Each row of a before or after table is a point. The points were changed in one or more steps. Then noise was added and the rows were shuffled. The steps act on how far a point lies along the listed directions, d1 being the first. Write out the steps. A step turns or swaps two directions, mirrors them in a line or flattens them onto one, adds a multiple of one to another, or multiplies one. Angles are multiples of 10 degrees, from the lower direction toward the higher: turns from -170 to 170, lines from 10 to 170 but not 90. Use the fewest steps. Two steps may share a direction if one is a turn and the other turns, adds or multiplies; they go together, in the order done. Otherwise the lowest direction goes first.

Directions:
(1): [-12  53  21]
(2): [ 54  18 -13]
Before (11 x 3)
[[ 10  -4  10]
 [-15 -11  -2]
 [ -2  -3 -11]
 [-23  -5  -2]
 [-13  43  12]
 [-31  28  20]
 [ 95  33  -6]
 [ 10  42  14]
 [ 39  31   8]
 [  5  33  12]
 [-11  55  17]]
After (11 x 3)
[[-10  56  16]
 [-21 -15  -5]
 [ 33  50  16]
 [-14  42  11]
 [ 10   0  11]
 [ 85  79  13]
 [  9  49  17]
 [  3  38  14]
 [-12 -17  -5]
 [ -2  -4 -10]
 [-28  16  16]]
Steps: add 0.5 times d2 to d1

Directions:
(1): [ 74   3  -3 -34  -8  -6]
(2): [ 17   8  15  32 -36  62]
(3): [-20  26  51 -34 -40 -15]
(4): [  1  63 -40  19 -20 -20]
(5): [ 6 45 29 -4 58 21]
Before (11 x 6)
[[-16  -8 -67  38 -81 -15]
 [ 31  19   9   1  62  49]
 [-32 -12 -10  44  26  37]
 [-21 -10  22  10  -8  22]
 [ 13 -20  15   3  -2  28]
 [-46 -25   6  40   1  -1]
 [ -1  16  20 -13  18  19]
 [-10 -39 -30  33 -93  16]
 [ 14 -27  21 -44  43 -24]
 [ 49 -32  32  -4  37  23]
 [-25 -48 -55  61 -60   1]]
After (11 x 6)
[[-23 -69 -11  24  -1 -16]
 [ 61   3  -5   1 -26  -6]
 [ 29  95 -51  13  16 -17]
 [ 24  63 -68  -2  -5 -56]
 [ 23 -13  -5 -21 -13 -19]
 [-39 -38  17  20 -40  22]
 [ -4 -71   1  -7  43  23]
 [ -1 -26 -22  -5   0 -22]
 [ 62 -25 -22 -10  10  13]
 [ 59  62 -71  24  -6 -24]
 [ -7 -25  14 -22   7   4]]
Steps: turn d1 and d2 by -160 degrees; turn d2 and d3 by 20 degrees; turn d4 and d5 by 80 degrees

Directions:
(1): [-14  18   1 -48   8  10  25  78  20]
(2): [ -7  28 -21  13 -41  13 -45  -2  70]
(3): [ 46 -19 -33 -38  51 -17 -46  -2  13]
(4): [ 52  30  51 -40 -36  19 -16 -11 -19]
(5): [ -7 -77  15  -4 -16  55 -21  14   3]
(6): [-11  18 -21  24 -12   0 -55  43 -60]
Before (8 x 9)
[[-20  63 -27  31 -43 -33   7 -39  35]
 [-25   9   0  18  46 -27  10  -4 -22]
 [ 21 -52 -60 -49  44  -4  -8  53  88]
 [ 27  -5  -5 -51   3   4  -1 -29  75]
 [ 29  47 -31  11 -10 -53  -9   9 -32]
 [  3   0 -24   6   6  17   2 -24 -33]
 [-60 -38  -4  12 -32  46   6  60  34]
 [-17  51 -22 -24   7 -21  28  24  37]]
After (8 x 9)
[[ -9  -9  42 -25 -67  61  -6  47   9]
 [-54   8 -47  55 -38 -13   3 -23  53]
 [ 23  13 -16 -42  -3  -5  -3 -35  95]
 [ 55 -48 -25 -78  11  21 -32  51  84]
 [-42   0 -34 -10   8  -3  21  33  53]
 [  7  -1 -24   3   7  20   1 -18 -36]
 [-34 -35   8  18  46   2  -2   4 -25]
 [-10  -8 -62  37  13 -46   3  21 -30]]
Steps: add -0.3 times d6 to d2; turn d4 and d5 by -70 degrees

Directions:
(1): [ -2  46 -20  30 -31 -22  36  63  53  12 -22  -5]
(2): [-32 -41  33 -13  34 -47  13  15   6  29 -21 -67]
(3): [-55 -23   7 -61 -37  21  16  20  29 -48  25   3]
(4): [ 11  29  35 -16  62  16  11  38  12  21  68  16]
(5): [  9   3 -60  -4 -17  -4  16  23 -57   0  51 -53]
(6): [ 56  -6  37  -5 -53 -34  -6 -32  36   6  46 -24]
Before (11 x 12)
[[-64   7   9 -11 -32  32  -8  21  74 -55 -52  37]
 [ 17  19 -39  11 -38   1  -4  -4 -26 -21  10  17]
 [ 56  76 -40  39  11  23 -17  19 -15  32  26  36]
 [-61   7 -25 -26 -56  23   5  12  35 -59 -30  28]
 [  9 -12  -9  -6 -20 -13   1 -17 -17  16   1 -28]
 [ 38  23 -13   1  18  21  -4 -21 -45  15  25  17]
 [-16  11 -21  15   8   5  -8  -1 -33  -6 -28   5]
 [-61   0 -20 -17  15  28  28  46  17 -35 -19  23]
 [ 11  -3 -10 -26 -16   3  -1 -40 -44  -1  41  -1]
 [ -1 -11  16  16  64  12 -11  12   1  -6 -13  18]
 [ 38  13 -10  18 -25 -12   2  13 -11 -25  44 -21]]
After (11 x 12)
[[ 15  17 -39  12 -31  -4   0  -5 -28 -26   3  14]
 [-28  -7  11 -37 -38   7  23  24  53 -44  27   8]
 [  1 -12 -11   2   0 -12   0  -9 -30  24 -14 -30]
 [-12   0   9 -15 -76 -19  -3 -12  56 -38  -7  -4]
 [ 38  23 -21  33   0 -10  -6  17 -29 -14  24 -12]
 [-16   1  36  -1 -61  -4 -15  -7  95 -36 -30  11]
 [ 14   6 -12 -10  -3   0  -1 -43 -58  10  31   0]
 [ 14  26 -24 -11  15  39   2 -10 -42  -4  26  30]
 [-35  -8  -7 -14 -14   7  -2   0 -11 -25 -10  -8]
 [ 18  73 -57  13   7  57 -10  35 -17  -1  32  59]
 [-14 -19  17 -14  37  22  -5  13  20 -31   8  31]]
Steps: add -0.5 times d4 to d2; turn d3 and d6 by 70 degrees; multiply d6 by 0.7

Directions:
(1): [  0 -61  -5 -13  31 -20 -18 -52   7  12 -13   0  56  26 -41  16  57 -24]
(2): [ 27  -5 -15   5 -15 -33 -30  37 -26 -37 -73  59   7  23   2  31   1  37]
(3): [ -9   5  16 -27  -4  52 -75  44 -45  45   6  -8 -18  38 -18 -12  17 -16]
(4): [ 18  13  46  -1  23 -26 -26 -35   8  16  25  21  -2  43  95  -3  14  13]
(5): [ 28 -22  25 -50  -3  23 -12 -10  35 -71  50  21 -26  31 -35  12 -26  11]
(6): [ 69  -2  16 -34 -29  32  29 -25  -9  25 -42  26   8 -11  14  -8 -27 -68]
Before (10 x 18)
[[ 44 -16  22 -20 -13  17  15 -15  -1   8 -52  36  14  27   7  15   6 -32]
 [-44  22  24   7  21  20 -49  18 -31  68  39 -27 -33  18  57 -22  13  16]
 [-18   7 -31  26   9 -37 -46  37 -28  54 -42  11  14  14  18  15  25  28]
 [-17  24  16   8  14   3  -7  35  12 -25  63 -18 -33  29  54 -22 -29  36]
 [-34 -14 -36  27   9 -16  33   6  21 -41  16 -23   8 -36 -42  13  -4  18]
 [-51  22 -53  52   5 -14  20  46 -17  24 -35  -5   7 -24   4   3  13  31]
 [ 17 -10 -10  25 -10 -34   4  17  -9  22 -67  11  21 -22  15   4   6 -13]
 [-18   4 -24  11  14   4 -39  47 -21   3 -29   8  23  11 -35 -10  33  39]
 [-36   5  -2  42  17 -22 -25  12  -2   6  11   1  -5  21  32   4   9  39]
 [  6  40  -1  24 -23   7 -41  42 -45  74 -46  -3  -8  12  66 -18  14   3]]
After (10 x 18)
[[-39  20 -16  32  10  -9  26  43  18 -39  48 -33 -23  -4  21 -18 -34  44]
 [ -1  10  14  30  23 -36  12 -32   4  29   7   1  18  -2  83  -3  15  -3]
 [-14  26   7   2  10  18 -48  37 -33  50  -5  23 -15  44  59  -3  19  16]
 [ -2  -9  -5 -31   3  10 -97  51 -21  16   3  25 -14  57 -25  19  12  29]
 [ 20 -14   7 -11 -13   8 -46  43 -24  24 -48  15   1   9 -12   1  10 -20]
 [ 27  -3  30 -32  19  19 -66  16   1 -19   9  41   5  61   8  -9  22  33]
 [ 26 -27  -4 -22 -20  30  19   9   1 -15 -48  21   8  12 -58  18  -1 -23]
 [  0  13  -5 -29 -36  62 -79  81 -33   5  -1  -7 -42  35 -45  -7  -8  17]
 [-57   3   3  -6  13  33 -36  35  -9   7  57 -33 -45   0 -24  -8  -7  33]
 [-40  -2  -6  28  13  -5 -40  28  -7  -3  20  -3 -14  26   3   5   6  38]]
Steps: add 0.7 times d2 to d3; turn d3 and d5 by 60 degrees; mirror d4 and d6 in the line at 110 degrees

Directions:
(1): [-29 -60  -2 -33  10   1 -24 -64  26  11  34  11 -24   8   6  23  27  31
 -39 -43  -6  22 -27  85]
(2): [ 50  -3  12 -10  44  -3  46 -41   8 -12  73  11  35 -53  44   8 -39 -31
 -12   5  39 -12 -48 -22]
(3): [-15   8 -20  -9  19  14  -5  14 -18 -58  47 -29 -34   6 -12  68  60 -50
  54  52  21   0   7  27]
(4): [ -1 -10 -58  14  14  59 -49 -21  90 -39   5  22 -12  13 -31  -6 -35  26
  -4  36  14  -1  -3 -45]
(5): [ 26 -70  43 -52   5  38  36  62  38 -20 -13 -13 -27  34  44 -34   6 -23
  -1  19 -30  32 -11  -9]
(6): [ 53 -33 -46  28 -19 -70 -54  32  -3  -3  31  -9  12  34  24 -48  -5  -5
  22  -3  57  37   3  26]
Before (8 x 24)
[[ 37  29 -54  31   6 -11 -31   4  35 -27  -9   5  29 -14  -9 -22 -38  13
   18   4  41  16  -7 -34]
 [ -3  23  -9  14   6  -6  13 -71  -8  12  20  21  34 -35  22  16 -30  12
  -20 -38  27 -19 -27 -15]
 [ -2  18 -62  21  20  71 -43 -30  75 -56  13  29 -16  -1 -30  21 -23  15
   13  55  17 -17   2 -67]
 [-20  -9 -17  12   9  26 -21 -71  57  24  -7  22  11 -33 -39   2 -40  47
  -60 -13 -16  -4 -13   4]
 [-22 -13  23 -21  23   6  31 -50  26  13 -11  16  17 -28   9  17 -36  32
  -29 -38 -15   0 -26   9]
 [-38  49  11  18  -3  -1  17 -65 -11  52 -37  32   9 -42 -17   5 -46  38
  -29 -20 -28 -48  -1 -23]
 [ 43 -16 -26   0  -6 -32 -26  15  -8 -21  19  -2   2  22  11   2  -7 -11
   28  18  29   2   2  20]
 [-28  14 -12  13  -9 -32  25 -71 -40  52  19  14  11 -32   1  34   1  42
  -57 -63 -15 -15 -16  39]]
After (8 x 24)
[[ 15  30 -50  23  14  23 -30 -22  56 -32  -9  15  22 -21 -19  -4 -41  26
    7   5  25   7  -8 -41]
 [-48  32  37  -2  -4 -27  28 -78 -42  73 -27  27   3 -43   1  15 -18  38
  -40 -55 -32 -42 -12  30]
 [-28 -17 -18   2 -10 -56   8 -84 -39  57  39  13   4 -23  11  31  16  53
  -68 -85  -6   4 -26  85]
 [-38  38 -10  -3  28  97   9 -53  48 -38  -8  31 -24 -26 -34  57  -3  13
   -3  39 -28 -43  -2 -61]
 [-44  -7  19 -10  12  28   7 -86  31  40 -12  23   5 -45 -34  22 -20  43
  -73 -34 -41 -11 -15  29]
 [-11   5  -3   6  10  -8   9 -90  -8  19  32  16  28 -36  29  25 -18  19
  -31 -53  24 -15 -34  15]
 [-23 -11  42 -24  18  -9  46 -43  -4  22  -9  13  23 -32  19  22 -25  25
  -29 -50 -20  -1 -25  25]
 [ 42 -18 -47   6  -4  -7 -43   8  26 -35  18   8  -1  26   1   4 -19   3
   26  31  34   3  -2   1]]
Steps: add -0.7 times d5 to d1; multiply d6 by 1.3; turn d4 and d6 by -40 degrees

Directions:
(1): [-23   6  41  34 -39  32  40  45  16  29 -36   6 -26  -6 -33 -38 -23 -39
 -73  55  -2 -14  -1 -56 -53 -39  21   4  22 -24  19 -13  38 -29  -9  12
  32 -32  33  35 -29  15 -54 -29  78  13 -10 -26]
(2): [ 31  12  26 -24 -12 -36 -42  50 -17 -21  10 -18 -27   9   2  23  25 -31
 -54 -17 -17 -63  10 -15  28  -5 -15  32 -23 -48 -30  -2  49 -86  -4 -26
  -9 -20 -48 -33 -17 -93  36  14 -23  41 -29 -27]
Before (12 x 48)
[[ 37   2 -23 -45  22 -48 -54 -13 -20 -26  26 -18   5  24  35  53  35  22
   27 -60 -11 -32  12  41  71  33 -33  22 -23  -6 -33  14  -2 -17  15 -17
  -21  10 -50 -58  18 -56  60  35 -85  28   1  12]
 [ -1  -7 -13   1  -1  10   0  -4   7  -5  -1   9  -5   0  -6   2   1   1
    3  -9  -5 -20  -7  18  -5  -7 -11   4 -14   7  13  10 -16   0   6   3
    3   0   1   3  -4 -11   1 -11 -10   3   5  -3]
 [ 19   5 -17 -12   2 -12 -25  -8   3  -7  12 -10  16  11   6   8   4  26
   27 -13  -6  -7   4  17  21  19 -24  12  -3  -3 -17  -3  -4  -3   9  -8
  -18   9 -26 -11  10 -26  31  11 -41  10  -2   1]
 [ -8   3  22  16 -28  10  11  35  15  32 -36  -2  -9 -13 -20 -27 -19 -43
  -56  38   6 -14   5 -50 -27 -29  12   4  16 -26  -8 -10  35 -24 -10  12
   20 -29  20   8 -26   2 -31 -22  52  10 -12 -33]
 [ -1  -5 -23   9  24   0  -2 -29  -9  -6   9   4   5   3  22   2   5   5
   34 -13  12  29  -3  12   9  14   0 -13  -2  26  -5   3 -30  14   9  -1
   -5   6  -8 -11  20  18  15  14 -15 -14   4   3]
 [ -2   7  27   3  -1  12  -7  27   5  -4  -8  -3 -23   5   2  -8   0 -17
  -47   0   1 -27  15 -23 -16 -10 -19  15  -4 -28   1  -7  26 -42 -11 -16
   20 -19 -21  -2 -22 -18   9   7  15  18 -10 -11]
 [ 17  -3  -1 -19   9 -30 -24   4 -12  -8  16 -14 -12  16  18  16  25  -8
    6 -25  -2 -12   6  19  24  10  -7   1  -8  -1 -14  10   1 -10   2  -6
  -22  10 -36 -26  17 -23  33   6 -38   1 -12  13]
 [-18   3  17   6   1   8  22 -14  21  18 -14   1   2  -2  -4 -14  -1  -7
  -14  21  -1  11  -7 -14 -23   0   9  -2  16   3  32  -1  12   4  -5  12
   17 -19  26  30  19  32 -33  -9  45  -8  10  -2]
 [  7   1  12   1 -13  -2   1   5   1   8   5   5  -6  15  -4  -8 -14  -4
  -43  13  -2 -16   6 -15 -16 -17  -8  15  -2 -14   0   7  34 -31  -3  -3
   12 -17  -6  -1 -10 -23 -11   0  17  15 -12 -21]
 [-17 -13 -37  11  27  25  29 -53  12  -5  -7  16  42  -2  20   2  -9  28
   65  -5  11  49  -6  28   6  30   0 -32  15  35  14  -1 -55  78   9  27
   -5  14  35  17  20  69  -9  -3   2 -32  15  23]
 [ 11   3 -15 -13  27 -14 -14 -39 -16 -15  24  -7  26   7  31  24   2  29
   52 -35   1  31 -11  49  33  45  -4  -7 -10  24 -12   1 -47  43  -3  -3
  -24  21   7 -31  18  13  30  23 -32 -33  13  23]
 [ -8  -7  31  -8 -13   4   6  13   5   3  -6  -1   1 -10 -19   2  -8 -14
  -25   6 -10  -9  -2 -18  -4 -14   0  -1  -6 -11  -5  -3  22 -21 -15  -2
   21 -15  -7  -4  -2 -16 -16  -1  16  13  -5  -8]]
After (12 x 48)
[[ -2   3  16   8 -21   2   0  28  12  26 -27  -4  -4 -11 -12 -18 -12 -38
  -42  26   5 -13   6 -39 -15 -20   9   4  11 -23 -12  -8  28 -20  -9   9
   13 -22  11   0 -20  -4 -18 -16  35   9 -10 -29]
 [ 19   5 -11 -10  -4 -10 -22   0   4  -4   8 -10  12  11   3   5   4  20
   16  -7  -8 -11   4  11  17  15 -22  13   0  -7 -17  -5   3 -11   7  -9
  -14   3 -24  -8   5 -28  26   9 -32  14  -5  -3]
 [  4   4  -9  -6  20  -4  -3 -34 -12  -7  16  -4  24   4  23  14  -4  24
   42 -21   2  32 -10  39  21  39   0  -9  -3  23  -5  -2 -43  44  -4   2
  -17  15  17 -21  12  24  17  17 -15 -33  14  20]
 [ -1  -7 -12   2  -2  10   1  -6   7  -5  -2   9  -5   0  -6   2   0   0
    1  -8  -4 -21  -7  17  -5  -7 -10   4 -13   6  14  10 -15  -1   7   2
    5   0   1   3  -5 -12  -1 -12  -8   3   6  -4]
 [ 17   0   6 -18   4 -30 -23  12 -13  -6  13 -15 -16  16  14  13  24 -14
   -7 -20  -3 -18   7  12  20   5  -6   5  -8  -8 -15   9   8 -21   0  -7
  -20   5 -37 -25  13 -28  31   4 -31   6 -16   9]
 [ 11   1  11  -4 -11  -7  -4   5   0   5   8   4  -6  16  -1  -3 -11  -3
  -40   7  -4 -20   7 -12  -9 -15 -11  18  -6 -15  -3   8  32 -35  -1  -5
    9 -15 -12  -7 -11 -31  -5   3  10  16 -14 -20]
 [  4   8  26  -1   2   5 -14  28   3  -7  -3  -6 -22   7   5  -2   5 -17
  -46  -7  -2 -32  15 -20 -10  -6 -23  17  -8 -30  -4  -5  28 -48 -11 -21
   15 -20 -28  -8 -21 -29  16  12   6  21 -11 -12]
 [ 35   5  -9 -41   9 -46 -51   7 -19 -22  18 -19  -7  24  28  48  33   5
    0 -49 -14 -46  13  26  62  23 -29  29 -21 -21 -33  11  16 -39  12 -17
  -14  -1 -51 -54   7 -68  51  29 -69  40  -7   1]
 [ -5  -5 -21  14  22   6   5 -29  -7  -3   6   7   5   2  20  -4   1   3
   32  -8  12  31  -3   9   2  11   3 -14   2  25  -2   2 -29  17   8   0
   -1   5  -3  -6  18  26   9  10  -6 -16   5   1]
 [-27 -15 -39  20  27  36  44 -60  18   3 -13  21  46  -5  17  -8 -19  32
   70   2  14  64  -9  27  -5  28   5 -39  22  44  24  -2 -63  96  10  35
    0  15  49  28  20  92 -22  -8  15 -39  22  28]
 [ -5  -7  28 -11 -11   0   1  13   4  -2  -4  -2   2  -8 -16   5  -6 -14
  -21   1 -10 -11  -2 -15   1 -11  -4  -1  -9 -12  -8  -1  23 -23 -16  -4
   19 -14 -12  -7  -1 -22 -10   2   9  14  -6  -7]
 [-18   3  12   4   5   8  21 -21  21  17 -11   2   7  -2  -1 -13  -2  -1
   -3  17   0  17  -8  -6 -19   5   7  -4  16   8  34   1   4  14  -5  12
   14 -14  27  29  23  37 -30  -7  38 -13  12   2]]
Steps: multiply d1 by 0.7; multiply d2 by 1.3
